Each row of a before or after table is a point. The points were changed in one or more steps. Then noise was added and the rows were shuffled. The steps act on columns, c1 being the first. Write out the steps. A step turns or swaps two columns, mirrors them in a line or flattens them onto one, adds a multiple of one to another, or multiplies or shifts one. Angles are multiples of 10 degrees, from the lower column toward the higher: turns from -170 to 170, lines from 10 to 170 but not 90. Use the fewest steps. Two steps may share a column if one is a turn and the other turns, adds or multiplies; they go together, in the order done. Otherwise the lowest column goes first.

Before (14 x 3):
[[-30  18  -5]
 [ 34  39 -16]
 [ 34 -28 -36]
 [ 30  44 -21]
 [  7   9 -60]
 [  7 -75 -39]
 [-15  34 -41]
 [ 23 -20 -16]
 [-49  12 -15]
 [-20 -20  34]
 [ 61  40  14]
 [ 33 -28 -54]
 [ 10 -43  -5]
 [  8 -52   0]]
After (14 x 3):
[[ -20  -10   -9]
 [  19    8 -103]
 [  34   15  -40]
 [   6    3 -124]
 [  44   18  -36]
 [  -7   -2  -10]
 [ -13   -6  -74]
 [ -25  -10   68]
 [  24    5  -71]
 [ -10   -3   -3]
 [   1    5  -81]
 [ -40  -11  -29]
 [  65   25   20]
 [  14    5  -29]]
Steps: flatten c1 and c2 onto the line at 20 degrees; multiply c3 by 2

Before (10 x 9):
[[  27  -40  -25   58   47   49   49   -2  -16]
 [  10   21  -68  -74  -68   49  -38    7  -63]
 [   4   15  -71    4  -57  -10   93    3   73]
 [ -20   59  -44   46  -32   15   -6  -20  -28]
 [ -11  -49   -1  -30  -94    5   35   -5  -26]
 [  30    3   28  -50   48   38   14  -21  -49]
 [ -43  -14  -14   -5    3   18   30  -91   -6]
 [  18   31  -22   32   35  -14  -34 -111   10]
 [ -28  -60   68  -82   -1   46  -44   11   67]
 [ -10  -24  -41   50   56  -21   42    2   -3]]
After (10 x 9):
[[   9   -9  -21   26  -25  -19  -35   -2  -30]
 [   5   10  -72  -31   75   -8   66   11   33]
 [  -2  -46    3  -31   12   12   70  -21  -64]
 [  -4   -5   32  -37   26   26  -29    0  -89]
 [  -7   47  -40   30  -16   22   21   17  -66]
 [ -14  -33  -29   45   59   32  -11  -12  -55]
 [ -10  -44  -15   -9   30   30    3  -15  -45]
 [ -15   20  -67 -106  -50   39   34    8 -103]
 [ -16  -48   71  -49  -40   55  -12  -22   29]
 [   5  -23  -38   25   49  -18  -21   -5  -46]]
Steps: flatten c1 and c6 onto the line at 110 degrees; flatten c2 and c8 onto the line at 20 degrees; add 0.5 times c3 to c4; multiply c5 by 0.7; turn c5 and c7 by -70 degrees; shift c9 by -40

Before (12 x 14):
[[ -4 -16 -25 -13   7  -9  19 -28  43  -3  11 -16   6 -18]
 [ 21  -1  32   0   7 -16 -29   3   2 -36  19  44   9  -5]
 [-16 -23 -17   0  24  -9  19  26  62  20  40 -24 -11  23]
 [-28 -28  -5  11  25   0  14  18  48 -19  -5 -14   2 -19]
 [ -8   9  -1 -35 -12 -39 -36  -8  10  -7  13   0  38 -18]
 [-25  23  23   2  40 -17 -15  14 -13 -34  42  37 -22  12]
 [ 11  13  24   0  46 -16 -34  17  -9  13  11  29 -21   2]
 [  2  13  11 -28 -13 -45  -7  12  19   5  16  21   0 -35]
 [-27 -16 -16  -9  21  20  24  20  33  36  20  12   2  26]
 [-14  -5   4  -9  12  -9 -38   2  20 -30   9  33 -25  -3]
 [ 20 -20  -1 -43  -7 -38 -28  12 -14  -7  21  10   8 -49]
 [ -5 -23  37 -50  -6  -6 -11 -24  16  15   2  -5  10  -8]]
After (12 x 14):
[[ -24   10   11   20   34  -21  -10   56    9  -30   19  -77  -27  -24]
 [   1   10   32   -6  -24  -42  -10   12    3    3   12 -105   -6   20]
 [ -11   27   28  -21  -18  -37  -32    2    4  -12   13  -24   28   18]
 [  -2  -20   56    7   -6   -5  -10  -19    0   11   11   -1   18    5]
 [ -25  -26  -11    4   23   -6   13   36    9  -33  -30    9   16   20]
 [ -17  -18   11   -1    9   -8  -36   21   11  -33   -1  -87  -15  -13]
 [  10    4   12   22   42  -26  -34   11   -8   13    7  -72  -20  -14]
 [ -27  -12    1  -16   28   17   25   47  -11   23  -10    5   11  -26]
 [ -15  -31   -5  -11   20  -19   22   55   -2   -2   10   95    4   -7]
 [  21  -14   41  -21  -16  -35  -29    2    3   -3   17 -101   18   37]
 [  -3  -14    2  -30    5  -10   18  -19    6  -20   20   12   12   20]
 [  21    2   14   26    9  -14  -30   -8   15  -33   23 -122    4  -19]]
Steps: add -1 times c1 to c8; turn c8 and c11 by -30 degrees; turn c2 and c13 by -30 degrees; turn c3 and c4 by 60 degrees; turn c5 and c6 by -10 degrees; flatten c9 and c10 onto the line at 110 degrees; turn c12 and c14 by -150 degrees; multiply c12 by 3

Before (9 x 32):
[[   2   29    0   12  -49   -7   54  -62   78    1    3   -1  -78   16
    41  -37   13   42  -64  -22   44   47   12   51  -36   -5  -64   80
    36   27  -56   -2]
 [  48   19   -4  -27  -76    3    8   61   77  -21   33   78   35  -15
   -36   29  -73  -23  -67  -42  -47  -40   28   25    2   64   23   41
    52  -78  -28   15]
 [ -36   33  -42   40   -3   -6  -13  -52   38   32  -35   27   29    3
   -62  -56   17  -47   59   18   53  -33  -62   20  -20  -54   -4  -20
   -34  -75  -63  -58]
 [  10  -27   45   41   34   -4  -11   13   74   -5   44   -5  -48   59
   -51   37  -15   16   54   10    0   -7   23   74   28   59   44   39
   -56  -54   59   66]
 [ -32   11   41  -47  -10   64  -41   51    7   32   30   26   57  -31
   -47  -39  -77   31   58   -3    6   -3    3   -1   62   24   49  -14
    15  -57  -12  -10]
 [ -45   50  -47  -43  -48    0  -22  -63  -40 -100  -20  -40   55    0
   -14   50    2   -5  -64   32   14   41  -70   10  -61   26   42   61
    18   14  -49  -21]
 [  89  -17   40  -52  -41  -12   -8    9    1  -22  -34   42   28   84
   -50   -2    2   40   65  -43  -22   63   43  -39  -20  -10  -73  -33
   -60  -50    9  -23]
 [  63   30  -29   21  -23  -14  -19   66  -51   22   78   -2  -31   43
    46   56   11   -2   37  -63  -49   40  -59    6  -22  -24    1   79
    14  -42  -18  -53]
 [  13   15   44  -75   41   58   43  -71   43   29  -18   62   42   38
    28   -6  -38   17  -39   29   77   43   22  -22   62  -40    7   26
    40   58  -15  -40]]
After (9 x 32):
[[  87  -18   74  -52  -40   -8  -11   10    0  -22   43  -52  -26   51
   -51   -5    5   41   68  -41  -22  -57   44  -38  -18  -11  -72  -30
   -58  -51   13  -22]
 [  62   30   31   22  -22  -13   37   66  -50   23  -69   30    9   26
    47   57   10   -4   38  -63  -50  -54  -59    6  -21  -23    3   79
    24  -40  -18  -54]
 [  47   21   47  -29  -76    7  -29   58   77  -17  -37  -22  -21  -56
   -37   30  -74  -24  -64  -42  -47   35   29   27    2   65   23   40
   -25  -79  -29   13]
 [ -35   10  -13  -47  -12   64   -6   50    7   35  -28  -46  -74  -29
   -46  -39  -76   31   60   -7    5   -3    1   -3   60   23   47  -14
   -61  -56  -12   -6]
 [  13   17   57  -78   44   60  -59  -68   42   30   27  -66   -5    0
    28   -5  -35   14  -41   29   76  -40   20  -22   61  -41    5   23
     6   58  -16  -40]
 [ -48   49  -15  -42  -47   -1  -17  -63  -41 -101   26   57  -57   16
   -17   52    1   -6  -64   33   16  -36  -70    8  -62   27   44   62
    19   14  -48  -24]
 [   2   28   10   11  -51   -8    8  -65   78    3    3    0   94   13
    40  -37   15   40  -65  -21   44  -46   12   49  -36   -5  -65   81
    46   30  -56   -3]
 [ -38   32   29   39   -5   -7   -9  -55   35   31   26   35  -30  -22
   -59  -56   18  -48   59   17   54   40  -61   19  -20  -54   -4  -21
   -18  -74  -62  -57]
 [  11  -24   23   42   37   -4   41   12   74   -5  -43  -42   31   57
   -49   36  -16   20   53   10    2   -2   23   74   25   60   44   42
   -73  -53   58   65]]
Steps: turn c3 and c12 by -110 degrees; turn c3 and c14 by -40 degrees; turn c7 and c13 by 140 degrees; turn c11 and c22 by -170 degrees; add 1 times c17 to c29
